Every row gives one point. Examples show where two turns around zero, p and q, send a point. Write where each new point lands after one turn and then the other. Backwards means that the second turn is done in reverse. Each puzzle has new turns, and all numbers are rounded.

Turn p:
[-4  6] -> [1 7]
[  9 -47] -> [-24 -42]
[-11   9] -> [-3 14]
[ 6 31] -> [25 20]
Turn q:
[-28  -1] -> [ -6 -27]
[48  8] -> [ 4 48]
[-10   6] -> [-8 -8]
[ -9 -13] -> [ 10 -12]
Where do these land?
p, then q: [  2 -17] -> [ 11 -13]
p, then q: [18 36] -> [-6 40]
p, then q: [-21 -18] -> [ -7 -27]

Turn p:
[ 13  11 -43] -> [ 18 -42  -6]
[-19  20  32] -> [-3 27 32]
[  2 -11   7] -> [-7  8 -8]
[ 48 -25 -19] -> [-29 -34 -36]
[-20  32  20] -> [ 7 15 39]
[-24 -28   2] -> [ 14  26 -22]
Turn q:
[-12 -10  38] -> [-21  35   1]
[-22  26 -30] -> [-12 -38 -21]
[  7 -34  18] -> [-2 25 30]
[ 27  18 -27] -> [ 34 -23 -10]
Where do these land?
q, then p backwards: [-24  -4  29] -> [ 10 -15  33]
q, then p: [34 25 -3] -> [-16 -37 -11]
p, then q: [-40   0   5] -> [ 30   8 -26]
q, then p: [ 30 -21 -31] -> [-46   8 -12]

Turn p:
[  0 -13  -2  23 -29  14] -> [38 -1 -1 -6  7 13]
[ 11  -8 -11  13   3  17] -> [ 12  -3 -19  12   8   8]
[  0   5  -7  -8  22 -30] -> [-36   5  -1 -11   9  -3]
[ 17   8   7  14 -13  10] -> [ 17  10 -10   0 -14  14]
[ 17 -12   0  -5 -17   8] -> [ 21   6 -14  -6  -3 -11]
[-23  -1  21 -12  12  -3] -> [-13 -21  21  -1 -11  -8]
[-22  21  -9 -26  22 -17] -> [-39   7  24  11   5 -14]
Turn q:
[26  7  5  5 -1  5] -> [-17  12  18   8   2   2]
[-28  14  -2 -36 -10 -18] -> [  5   2 -51   9  -3  -5]
[ 14 -22  -4   3   3  13] -> [ -5  -4  18 -12 -15  12]
[ 13 -13  16  15  10   0] -> [11  7 25  4 -3  9]
[ 15 -10 -12  23  21   2] -> [  0 -10  27  -9  14  18]
[-20  -1  -7  -7 -24 -16] -> [  4 -19 -23  13 -10 -13]
[-21  25   5  -3  -1  14] -> [  3  12 -15 -11  13 -25]
Where do these land?
q, then p: [-14  37 -23  13   2  20] -> [-44 -13   7  -4  15 -16]
p, then q: [ 13  -9  17  11  12 -14] -> [ -7 -10 -18 -15 -17   1]
p, then q backwards: [-10   6  12  13 -14  -5] -> [  5 -19   3   6  14   6]
p, then q: [ 8  1 17  2 -1  2] -> [-10  -5  -3   3 -13  -6]
p, then q: [  8   9 -39  -7  -8   1] -> [-1  6  2  1 42  3]
p, then q backwards: [ 10 -17  14  10   7  15] -> [-19 -14 -11  -7  -6 -14]
p, then q: [ -6 -11 -13 -48  -3 -11] -> [ 25  -4 -19  35  17  15]
q, then p: [ -9 -16  14   5   5  -8] -> [ 11   9 -18  -5 -11   1]
